Each row of a before or after table is a point. One or more steps were done to the points. Then noise was added and the rows were shuffled. The steps act on how far a point lies along the listed directions, d1 being the first. Write out the steps. A step turns or swaps two directions, mirrors them in a line or flattens them onto one, adds a multiple of one to another, or multiplies one. Angles are multiples of 10 degrees, from the lower direction toward the higher: turns from -170 to 170, lines from 10 to 170 but not 90. Use the fewest steps. Two steps may share a direction if one is a turn and the other turns, adds or multiplies; they go together, in the order done. Otherwise the lowest direction goes first.
(in the rows, 128 means zero)

Directions:
(1): [ 93 115 191]
(2): [188 146 165]
Before:
[[102 113  78]
 [162 121  64]
 [114 121 160]
 [149 136 181]
 [ 83 119 113]
 [140 115  96]
 [127 120 135]
 [ 70 123 133]
 [ 86 111 114]
 [124 134  63]
 [ 86 122 121]
 [ 67 110 132]]
After (12 x 3):
[[248 147 117]
 [114 119 131]
 [178 122 120]
 [193 151 108]
 [137 124 103]
 [105 126 157]
 [ 67 116 111]
 [ 73 108 133]
 [ 29 110 107]
 [ 73 114 105]
 [ 71 107 105]
 [ 24  98 108]]
Steps: add -1.5 times d1 to d2

Directions:
(1): [ 88 156 186 101 180  90]
(2): [ 72 143 118 205 107  99]
(3): [ 91 106  94  71  84  79]
(4): [188  99 148 152 126  55]
(5): [155 206  74 121 146 102]
Before (14 x 6):
[[155 127 150 175 113  55]
 [234 139  97 143 128  92]
 [189 116 135 137 117  98]
 [138 177  97 106 132 127]
 [126 145  90 140 104 152]
 [139 149 102  79 108  48]
 [176 155  83 152 133  76]
 [138  53 130 112  85  53]
 [145 133 158 201 143  53]
 [108 123  66 144  49 110]
 [124  94 106 102  89 128]
 [117 156 107  90 115 120]
 [114  96  92 107  94 145]
 [110 131 120 186 113 163]]
After, 14 rows:
[[ 99 105  99  87 107 153]
 [128 156 111  53 123  56]
 [118 156 173  76 169 136]
 [ 48 178 170 186 143  63]
 [  7 166  80 174  63 111]
 [ 39 179 168 240 152  43]
 [ 63 144 118 234 105 147]
 [134 201 149  45 206 147]
 [169 165  94 101 126 124]
 [105 106 119  70 107 143]
 [ 92 197 107 132 169  92]
 [ 54  99 163  73 137  84]
 [153 140  96  91 111 121]
 [106 162  92 144 101 152]]
Steps: swap d1 and d4; multiply d2 by 2.5

Directions:
(1): [141 162 139 138 157  83  38 126 187]
(2): [ 63 134 164  48 133 156 102 179 128]
(3): [119 198 170 113  95  58 149 108  80]
(4): [103 182  54 112 172 158 107  86  87]
(5): [156 125 106  95  29 156  80  98 127]
Before, 12 rows:
[[129 114 117 123 110 163 134 134 131]
 [133 112 128 136 123 111 121 135 166]
 [103 160 100 107 152 146 109 125 106]
 [157 128 141 170 110  96 129 124 137]
 [152  79 114 160 112 128 187 114 106]
 [165 123  95 183 111 120 146  89 123]
 [143 126 146 129 133  94 120 122 127]
 [148 127 108 156 132 111 114 129 145]
 [146 122 113 161 134 113 134 111 131]
 [121 130 146 102  84 131 153 133 120]
 [153 103 126 151  94 117 155 108 106]
 [124 139 137 119 127 119 138 137 101]]
After:
[[121 150 130  99  95 128 122 121 125]
 [141 126 111 120 130 124 114 107 113]
 [138 124 110 152 127 118 157 129 114]
 [140 137  95 151 103 138 164 100  81]
 [122 138 150 130 123 120 152 139 123]
 [131  90  90 145 108 153 248  98  41]
 [140 104 105 155 118 138 182 111  97]
 [135 123 118 116 120 142 108 134 121]
 [153  86 100 178  80 152 245  99  67]
 [139 104 106 140  87 142 203  97  59]
 [132 101 151 128 132 133  88 165 177]
 [116 149 116 129 138 101 135 118 131]]
Steps: add 1.5 times d2 to d1; turn d3 and d5 by 70 degrees; turn d3 and d4 by 140 degrees
